Each row of a before or after table is a point. One or more steps were done to the points. Then noise was added and the rows were shuffled. The steps act on columns, c1 being the first. Name the steps. A step turns or swaps two columns, mirrors them in a line or flattens them onto one, adds a multiple of one to another, or multiplies or shifts one. Angles are multiples of 10 degrees, from the lower column toward the higher: turns from -170 to 170, lines from 10 to 170 but not 90. Use the fewest steps. Two steps may share a column if one is a turn and the other turns, adds or multiplies; they go together, in the order done. Otherwise the lowest column goes first.

Before:
array([[ 23,  21],
       [ 12,  22],
       [-10,  -2],
       [ 15,  20],
       [ 13,  11],
       [-23,  23],
       [-15,  23],
       [ 34,  25],
       [-35, -84]])
After:
array([[-20, -19],
       [-12,  12],
       [-31,  30],
       [-26,  19],
       [-18, -25],
       [-22,  11],
       [  2, -10],
       [ 89, -19],
       [-23,   6]])
Steps: turn c1 and c2 by 100 degrees

Before:
array([[ 21,  -2,  18, -41,  -7,  -1,   4, -10],
       [-15,  -9,  47,  47, -45,  -7,  42, -40],
       [-37,   2,   9,  13, -39,  -2,  -9,  52],
       [ 48,  28,  36, -29, -34, -19, -10, -25],
       [ 48,  12,  46, -40, -18,  73, -16,  -5],
       [ 11,   4,  17,   7,  -9,  -1,  26,  47],
       [-12,  53,   3, -41, -18,   9,   4, -15],
       [ 20,   2, -19,  -2, -35,   8, -19,  38],
       [-22,   8, -21, -63, -17,  60,  29,  -7],
       [ -1,  26,  -1, -18,   3,  58,  13,   3],
       [-20,   5,  -8,  -2,  -9,  -1,  37,   2],
       [  0,   0,  -3, -20, -25, -32, -10,   1],
       [  4,  -5,  35,  27,   4,  23,   5, -18]])
After:
array([[  3,   1,  -5, -19, -29, -33, -11,   3],
       [-41,   7,  -8,  -1, -12,  -1,  38,   4],
       [ 20,   7,  18,   7,  -9,   0,  25,  50],
       [ 94,  14,  47, -40, -19,  75, -17,  -5],
       [ 44,  -4,  18, -41,  -5,  -2,   4, -11],
       [-22,  55,   2, -40, -19,  10,   5, -13],
       [-44,   8, -20, -67, -20,  59,  29,  -8],
       [ 38,   1, -21,  -4, -37,   6, -17,  35],
       [ 95,  26,  35, -31, -36, -20, -10, -24],
       [-75,   2,   9,  15, -39,  -5, -11,  54],
       [-30,  -9,  47,  45, -47,  -4,  44, -40],
       [  7,  -5,  35,  28,   4,  21,   8, -20],
       [ -2,  25,   0, -19,   0,  57,  14,   4]])
Steps: multiply c1 by 2

Before:
array([[ -5, -36, -16,   0, -10,  -2,  -3,  -5,  11,   0,  34,  17],
       [ -3,  45,  -4,  29,  -4,  -3, -20,   5,  17,  13,  39,  17],
       [-28, -35,  -7,   5, -12,  15,  35,   0,  46,  19,  38, -60],
       [-16,  -1,  40,   0,  -5,  26,   0,  -5,  -3,   8,  35,  15],
       [ 32, -31,  23,   1,  17, -23, -22,  -6,   9,   3, -19, -32],
       [ 23, -21, -12,  39,  -3, -13,  -5, -83,  -4,  29,  13,  17],
       [ -1, -23,  -7,   3,  13, -34,  31, -18,   4,  12, -10, -50],
       [  0, -17,  89,  22,  17, -42, -17,   8,  18,  34, -51,  10],
       [-28,  40, -16,  -2, -15,   3, -16, -27,  28, -45,  20, -19]])
After:
array([[ 24, -17,  89,  22,  17, -43, -12,   9, -21,  34, -92,  11],
       [ 25, -38, -10,   6, -11,  13, -55,   2,  17,  19,  53, -61],
       [-89,  40, -13,  -1, -16,   2, -20, -26, -25, -44,  23, -20],
       [ 55, -22, -10,  40,  -4, -10,   4, -84,  -3,  29,   0,  17],
       [-13,  -1,  38,  -1,  -7,  26,   3,  -6,   1,   6,  62,  14],
       [-69,  45,  -4,  31,  -5,  -1,  -9,   4, -26,  14,  36,  22],
       [ 49, -35, -16,   0, -10,  -1,  -9,  -5,  -5,   1,  32,  15],
       [ 80, -32,  23,   2,  17, -23,  -1,  -5, -23,   2, -43, -29],
       [ 33, -22,  -7,   5,  13, -34, -14, -17,  27,  13, -44, -50]])
Steps: add -1.5 times c2 to c1; add 1 times c6 to c11; turn c7 and c9 by 110 degrees

Before:
array([[-17,   2, -39, -25, -12, -15, -16,  40, -16, -15,  36, -18,   5,
         -5,  21,  17,  35,   8,  10,  39,  21,  41, -38,   7],
       [ -9,  29,  21,  28, -28,  22,  -3, -42, -29, -15,   9,  16,  23,
          7, -10,  14,   8,   5, -16,  12,  27,  -7, -18,  -3],
       [ 40,  38,   3,  51,  12, -33, -44, -14, -46,  -4, -42,  -5,  19,
         11,  35,  13,  39,  35, -31, -38,   2, -17,   9,  25],
       [ 12,  21, -54, -16,   3, -23, -27, -17,  31, -52,  -3, -25,  49,
        -20,  -1, -27,  24,  -7,  20, -33, -52, -30,  37, -55],
       [-36,  20, -71,  47,  34, -35,  36, -39,   3, -23, -44,  25,   6,
        -30,  25, -41,  28, -25, -17, -17, -54, -24, -29, -60],
       [ 25, -24,   5, -35,  24, -60,   8, -26,  -5, -27,  45,  34, -16,
        -37,  47, -18,  32,  63,  -6,  29, -47, -10,  26,  11],
       [  2,  10, -37, -20,  32,  30,  21,  41,   7,   8, -18,   8,  50,
        -46,   8,   8, -26,  59,  15,  45, -40,  44,  -7,  -2],
       [ 19,  -2,  -5,  27,  12,  15, -20,  18, -31,   5, -13, -14,  20,
        -26,  60, -59,  54,   3,  -6,  35, -47, -10,  11, -51],
       [ 19, -32, -67,  10, -22, -23,  -4, -10,  14, -12, -50, -18,  51,
         11,  -8, -47, -26, -10, -43, -21,  -7,  32,   0,  17],
       [-28,  30, -15, -38, -11,  -2,  37,  24,  11, -30, -41,  -3,  53,
         23,  10,  30,  42,  25,  -6, -27, -21,  -3, -11,  21],
       [ 42, -40, -49, -33,  38,  11,   3,  20, -19, -34, -49,  69, -28,
        -54,  -3,  15,  20,   4,  34, -42,  26,  -8,  13, -17],
       [ 17,  24,  -9, -40, -20, -16,  10, -34,  13,  -9,  45,  46,   8,
         14,   1, -14, -11, -10, -49,  29,  30, -31,   3,  -5]])
After:
array([[ -7, -66, -50,  45,  33, -37,  35, -44,   4, -21, -43,  23,   8,
        -28,  27,   9,  30, -26, -23, -15, -55, -27, -31,  18],
       [ -4,  -3, -28, -22,  31,  28,  21,  41,   7,   2, -19,   7,  50,
        -47,  10,   1, -26,  58,  12,  48, -37,  43, -11,  10],
       [-15,  -5,  11,  27, -24,  23,  -3, -39, -27, -13,   7,  16,  19,
          6, -13,   6,   8,   4, -19,   5,  26,  -3, -17,  29],
       [ 18,  -7, -11, -44, -21, -18,   9, -35,  10,  -7,  42,  46,  11,
         12,   3, -12, -15, -10, -51,  29,  31, -27,   4,  26],
       [ 28,  26,  -2,  52,   9, -37, -42, -12, -47,  -7, -44,  -5,  22,
         10,  36, -18,  43,  35, -28, -40,   4, -15,   9,  33],
       [ 29, -54, -38, -18,   5, -24, -28, -17,  31, -49,  -2, -23,  47,
        -23,  -2, -12,  24,  -4,  18, -39, -51, -35,  36,  22],
       [-28,   8, -29, -22, -10, -17, -14,  37, -19, -11,  42, -14,   3,
         -7,  17,  12,  36,   5,  11,  37,  20,  39, -41,   2],
       [ 25, -18, -36, -35,  34,   8,   3,  19, -22, -27, -49,  69, -28,
        -54,   0, -14,  25,   8,  33, -38,  28,  -6,  10, -36],
       [ 28,   8,   4, -33,  29, -62,   5, -28,  -6, -26,  45,  32, -16,
        -38,  49, -20,  31,  65,  -6,  31, -43,  -8,  31, -23],
       [-38,  20, -12, -37, -11,  -4,  39,  25,  13, -30, -43,   2,  54,
         26,   5,  17,  41,  23,  -7, -30, -21,  -3,  -8,  28],
       [ 40, -52,  -3,  28,  15,  16, -24,  19, -32,   2, -11, -15,  17,
        -25,  63, -21,  54,   1,  -5,  30, -46, -10,  13,  -2],
       [ 31,  16, -46,   8, -28, -22,  -3, -11,  17, -10, -47, -16,  50,
         10,  -7, -19, -23, -11, -43, -20, -11,  28,  -1, -30]])
Steps: flatten c1 and c16 onto the line at 150 degrees; swap c2 and c24; multiply c3 by 0.7
